Rows are points. To make a cloud, some directions were put in groups of two or more. Within a group, all points are equally far from the middle, so they leave a hole (a ring in 2 directions, a hollow ball in 3). The other directions are filled evenly. Then the cloud was stretched, turned, moved and blurred a little. How many holes are there, and how many directions does each take, smallest first?

Cloud (13 x 2)
[[-10  31]
 [-37 -11]
 [-42  -8]
 [  9 -44]
 [ 58  24]
 [ 35  -6]
 [-49  33]
 [-44  44]
 [-41   2]
 [ 17 -39]
 [-30  28]
 [ 57  40]
 [ 65  -1]]
Holes: 0

Cloud (13 x 2)
[[ 63 -10]
 [-82  -4]
 [-16 -19]
 [ 29  49]
 [-45 -42]
 [ -7  57]
 [-68 -12]
 [-26 -60]
 [ -8  -2]
 [-31  -1]
 [ -2 -34]
 [ -9   5]
 [ 10   7]]
Holes: 0

Cloud (21 x 3)
[[-68  40  44]
 [-12 -48 -29]
 [ -4  30  33]
 [-41  -5  25]
 [ 48  24  40]
 [-60  45   4]
 [  8 -21  51]
 [ 29  34  61]
 [ 39 -33  49]
 [ 30 -10  39]
 [ -9 -30 -12]
 [-50  30 -45]
 [  3  28   2]
 [ -3  -9  79]
 [-40   4  13]
 [-15  20 -27]
 [-52  45  32]
 [ 47  10  10]
 [ 46  25 -12]
 [ 29  24 -34]
 [-49 -71  14]]
Holes: 0

Cloud (30 x 4)
[[-61  22  33 -24]
 [ -1  -4  40  66]
 [ 14 -69  16 -43]
 [ 21  34  -6  43]
 [-17  36 -48 -37]
 [-40  56  21  32]
 [-41  30  33 -35]
 [  2 -30   8  53]
 [-25  52 -37  -7]
 [ 58  -7  13 -22]
 [-24  42  50   5]
 [ -3  36  26 -41]
 [-45 -37  26 -49]
 [ -6  30  57  20]
 [-45  -9  20 -59]
 [ 39 -39 -23   5]
 [-12 -16 -31 -80]
 [ 41 -28 -20  16]
 [ 16 -42 -20  21]
 [ -2  40 -45 -49]
 [ 46  -7 -17  22]
 [-17 -66  49  -7]
 [ 27 -15  55   2]
 [-11 -13 -34 -79]
 [  6 -43  61  18]
 [-26 -65  42 -16]
 [-20  36  35 -33]
 [  8 -16  15  61]
 [  3  35  -1 -60]
 [-26 -45  25  44]]
Holes: 2 (2, 2)

Cloud (27 x 4)
[[-21 -33  35 -18]
 [ 34  30  39   6]
 [-40   8  11 -53]
 [-12 -67 -27 -11]
 [ 54 -30  -8 -13]
 [ -4  60  -8  -7]
 [-35  63 -64 -53]
 [-63  17 -27 -59]
 [  4  22 -44  16]
 [ -1  69  14 -24]
 [ 21  -1  23 -32]
 [ 12 -43   9 -66]
 [ 28   8 -70 -39]
 [-47 -59 -22 -17]
 [-40 -18 -32 -25]
 [ 35  -7 -63 -11]
 [-24  38 -10 -24]
 [ 33  -8  13 -52]
 [ -7 -18  67 -57]
 [ 29  14 -28 -21]
 [-17  -6  56 -18]
 [-13 -55 -42 -26]
 [  0  -6  18   5]
 [-14  24  40  12]
 [  3  49 -80   2]
 [-19  50  19 -26]
 [  8 -31  85 -55]]
Holes: 0

Cloud (47 x 6)
[[   1    5   56   -5   44   46]
 [   4   40  -15   19  -40  -47]
 [   0   16   25   48  -17  -78]
 [ -31    8  -16   38  -68  -21]
 [  35  -16  -15   88  -14  -21]
 [  30  -44    1   45  -14  -86]
 [  24    3  -26   88    6    6]
 [   4    3   77   66   17   40]
 [  30   -4   10   51  -41  -38]
 [ -14   18  -46   33   -1  -17]
 [  12  -92   32   26   16  -86]
 [ -20    2   13  -20    9 -100]
 [ -33    2   70   63   62  -28]
 [  -8   25   39   27   51  -47]
 [  35   24  -88  -13  -49    5]
 [  28   22   23   -6   27  -32]
 [  24  -46   39   59   -9  -48]
 [   9   68  -41   -1  -30   68]
 [ -14  -14  -39   28   42  -12]
 [ -25  -63    5   89   26  -59]
 [  19   11  -49  -13  -13  -21]
 [ -38  -40   15   15   43  -14]
 [   8  -44   -8   38   -1   42]
 [  23  -25  -22   54   26  -72]
 [  -8    9   47  -22  -17  -52]
 [  41  -51    9  -19  -20  -30]
 [  33   -3  -32   44  -58  -36]
 [ -23  -31  -33   67  -21  -47]
 [  11  -24  -12   12  -18   28]
 [  10    5    8  -23   60  -76]
 [ -12  -14   -9   -2  -40   -4]
 [ -22    2   12   56   16    9]
 [  12   10  -34  -20  -70   47]
 [ -19   37  -30   -4   14   20]
 [  28  -31   19   11   27   -3]
 [  12  -31    7   78  -34   16]
 [ -24   -5  -65   10    8    8]
 [  51    1  -33  -11  -21  -21]
 [  -4  -40  -36    3  -29  -93]
 [   8   -2  -57   -3  -13  -71]
 [ -24  -18  -50    0   33   -4]
 [  33   62   26  -23  -16   -6]
 [ -19   16  -10    8  -28   43]
 [ -23  -25  -30   19  -28  -28]
 [  33  -17  -14   38   46  -16]
 [  30  -19  -21  -23   12    2]
 [ -34  -25   10   -3   16  -91]]
Holes: 0

Cloud (54 x 6)
[[   4   29    1    5  -46   77]
 [ -48   11  -25  -42   46   29]
 [ -47   28  -11   19   -8   64]
 [  28   13  -19    5  -63   71]
 [   5  -47  -10  -67  -33  -17]
 [   7   60   -9  -35   -2   30]
 [ -31    1  -48   11  -32   41]
 [  -9  -42  -29   12  -61  -27]
 [ -29   22  -23   92    5   -5]
 [ -27  -30  -56  -32  -30  -18]
 [  30   27   34   57  -34    9]
 [  -2   17  -61    6    0   26]
 [  -5   -6  -29   32  -14   72]
 [   3   -2  -29   15  -37   72]
 [  55   -8  -23  -62  -15   50]
 [  55   45  -12   54  -26   58]
 [ -45   35  -26   16  -62  -25]
 [  17   19   15  -55  -56   26]
 [  21    1  -23   19   41  -29]
 [  24  -16   -5  -42   30   64]
 [   8  -12  -30   28   18  -56]
 [  -1   18    3  -10  -77   39]
 [  24   41   13  -34  -59   46]
 [   7   78   -9   23  -17   45]
 [  66    0  -16   28   12   16]
 [  57   -7    3   -9   31   28]
 [ -17   -8   12  -52  -45   -2]
 [  20   33   12  -21  -79   33]
 [   3  -61  -18  -21  -27  -36]
 [  52   17  -20   68  -12  -14]
 [  33   -2    2  -81  -40   13]
 [ -25   14  -25   63  -50  -57]
 [  17   38  -20  -42   32   28]
 [  25   35   15  -34   -6   71]
 [ -31  -38  -19    8   51  -27]
 [  33  -33   17  -14    5  -16]
 [  21   37   12  -31  -60   49]
 [ -30   11   21   30   24   43]
 [  24   47   -7   92  -20  -12]
 [  49   15   -4   21 -102   -8]
 [  -5   -4   12  -61  -46   10]
 [  14   -7   17  -61  -47   -5]
 [  -7   -2   23   44  -56  -13]
 [ -21    7  -38   40  -59  -54]
 [  56   -9  -23  -24  -46  -51]
 [   4   24  -35  -62   11    6]
 [  19   40   19   12  -10   77]
 [  53  -14  -27  -37   -9   64]
 [  19   72  -11    3  -59   29]
 [  36  -14  -16   42   -5   61]
 [  24   -5   34    1    9   -1]
 [ -25  -46  -43  -10  -26  -52]
 [ -23  -31  -50  -39   16   40]
 [ -15    3  -43  -64    0  -20]]
Holes: 3 (2, 2, 2)
